Each row is a point. To make a cloud, some directions were put in groups of two or more. Within a group, all points are equally far from the middle, so they leave a hole (a ring in 2 directions, a hollow ball in 3). The other directions are filled evenly. Then the cloud was stretched, turned, moved and blurred a little. How many holes are there, and how many directions does each take, smallest first?

Cloud (20 x 3)
0:  -1.1 -19.2 -20.8
1:   4.4   5.6 -19.4
2:  13.6   9.5  12.5
3: -15.8 -14.3   9.6
4:  -6.4  -3.6  12.8
5:  -3.7   2.3  26.3
6:   7.1   4.7  -6.7
7:  -2.0  11.5 -10.3
8:   8.4 -11.8 -28.7
9:  36.5   3.4   2.4
10:  19.8   7.2 -10.4
11: -21.9  -6.0   9.3
12:  16.5 -15.1  -1.2
13:   1.4  20.4  -4.7
14:   8.7   0.5  17.4
15:  20.4  15.8   4.5
16:   8.5  -3.3 -23.4
17:  18.0   2.4 -22.3
18:  12.9  -9.3   7.0
19:  24.5  19.0   4.5
Holes: 0

Cloud (27 x 4)
0:  25.8 -16.8  -4.4 -12.3
1:  14.0 -10.3   8.9  -0.2
2:  -7.9   8.9  -0.8 -18.8
3:   1.5  16.0   0.7   1.6
4:   5.2  11.6   2.8  -6.3
5: -24.9  11.2   3.6  13.1
6:  -6.1  -7.9 -19.7  21.5
7: -13.9   3.2 -17.1 -19.5
8: -16.6  -4.4  -9.8   9.6
9: -27.2   2.8 -13.5  -5.1
10:   7.9  17.2 -26.0  -4.5
11:  -1.6 -14.8 -19.9  24.7
12:  -9.5 -14.7  -7.5 -19.4
13:  -1.0  11.3 -13.9  11.7
14:  -4.1  14.4 -19.2  21.8
15:  23.9  -1.1 -22.6  -2.4
16:  21.0 -21.0  -7.8   1.3
17:  23.1 -10.3  15.0 -16.3
18:   0.6 -11.8  -1.3  17.6
19:  17.9  15.6  -0.9  -7.0
20:  20.0 -17.9   1.0  -3.3
21:  -7.8  -9.5 -21.9  22.6
22:  -4.4  -1.5 -10.3 -27.2
23:  -8.8  18.5  16.4 -15.1
24:  -1.4   0.8  -5.7  12.7
25: -20.6  11.3   7.0   5.0
26: -26.7 -23.0   5.1  -5.9
Holes: 0

Cloud (46 x 6)
0:  -1.8 -19.0  11.4  11.7 -23.9   5.9
1:  16.1   2.0  -7.1  -1.6 -13.0 -20.0
2:  14.9  12.5   6.4  17.3 -29.5   0.5
3:  11.7  23.1   7.6  10.4   9.6 -18.0
4:   5.8 -23.6  15.3   3.4 -23.2  -7.3
5:   5.5  29.5  26.4   9.9 -13.3   0.0
6: -12.8 -10.2  18.0  10.8 -23.5 -17.1
7: -18.9   1.5  -7.4  -6.8   5.5   0.0
8:  15.4  26.7  10.5  14.6  11.7  -4.6
9:  12.6 -21.4  15.9   0.5 -17.2 -18.1
10: -15.3   4.7  31.7   3.1 -11.5  -6.4
11:  -1.2 -16.9   9.0   7.0   6.2 -21.3
12:  20.0   3.0 -12.9   2.6   0.2   1.2
13:  15.6  -9.5  14.4  20.6  -6.3   6.7
14:   0.7   2.7  25.4   8.7  10.1  14.1
15:  24.6   7.0   9.1  21.8  -4.4   3.2
16: -10.3   5.6  11.5  25.4 -22.6   0.0
17: -15.2   7.3  15.2  -1.5 -13.8  16.9
18:  23.4   3.7   4.2   9.8 -24.7   9.6
19:  19.8  23.3  26.6   8.8  -5.0   4.8
20: -13.6  11.4  16.4  15.0  13.4   8.3
21: -10.7 -17.3   7.4  -0.8 -28.2  -1.9
22: -19.2   1.6  15.5 -16.0  -3.7  -9.9
23: -12.5  13.1  25.2  18.9 -12.3  -0.7
24:  11.1  -1.4  11.4  -3.7  -1.7  24.2
25: -16.8   0.5  16.2 -10.1  10.7 -13.4
26:  -7.7   2.9  -0.4   2.8 -29.6 -20.8
27:   5.5  18.4  13.5   2.9  -4.1 -29.6
28:  23.2  -2.4  -1.0  11.5 -11.4  14.7
29:  -5.4 -10.5  13.8  23.4 -13.9   5.3
30:  12.4  20.9  27.2 -11.0 -11.5 -14.9
31:  18.6   4.2  13.6   1.4   0.4 -27.5
32:  -8.3  -7.5  12.9 -18.9   7.3  -7.7
33:   8.2  -6.7  20.4  -3.8  13.5 -20.3
34: -13.4   7.2   7.0   2.6  12.4  18.0
35: -12.0 -12.6  -1.1  12.8   2.1 -17.4
36:  23.6   8.4   5.7  21.4 -12.2   4.6
37: -14.5  -4.6  17.6 -13.6 -16.3   3.4
38:  23.2   4.0  -2.6  11.0 -13.5  14.3
39:  18.9  -2.8  13.1 -12.5 -20.4  10.3
40: -12.2  25.2  12.6  20.0   7.2   2.3
41:  10.8 -12.8  15.0 -16.9 -18.2   6.0
42: -11.4  19.1   5.5  24.6   6.5  -6.8
43:  19.6  -8.3   7.8  -0.7 -21.0  14.8
44:   8.7 -10.8   5.0  20.5   8.9   0.6
45:  22.1  -2.9  -3.3  16.0  -3.0   8.0
Holes: 3 (2, 2, 2)
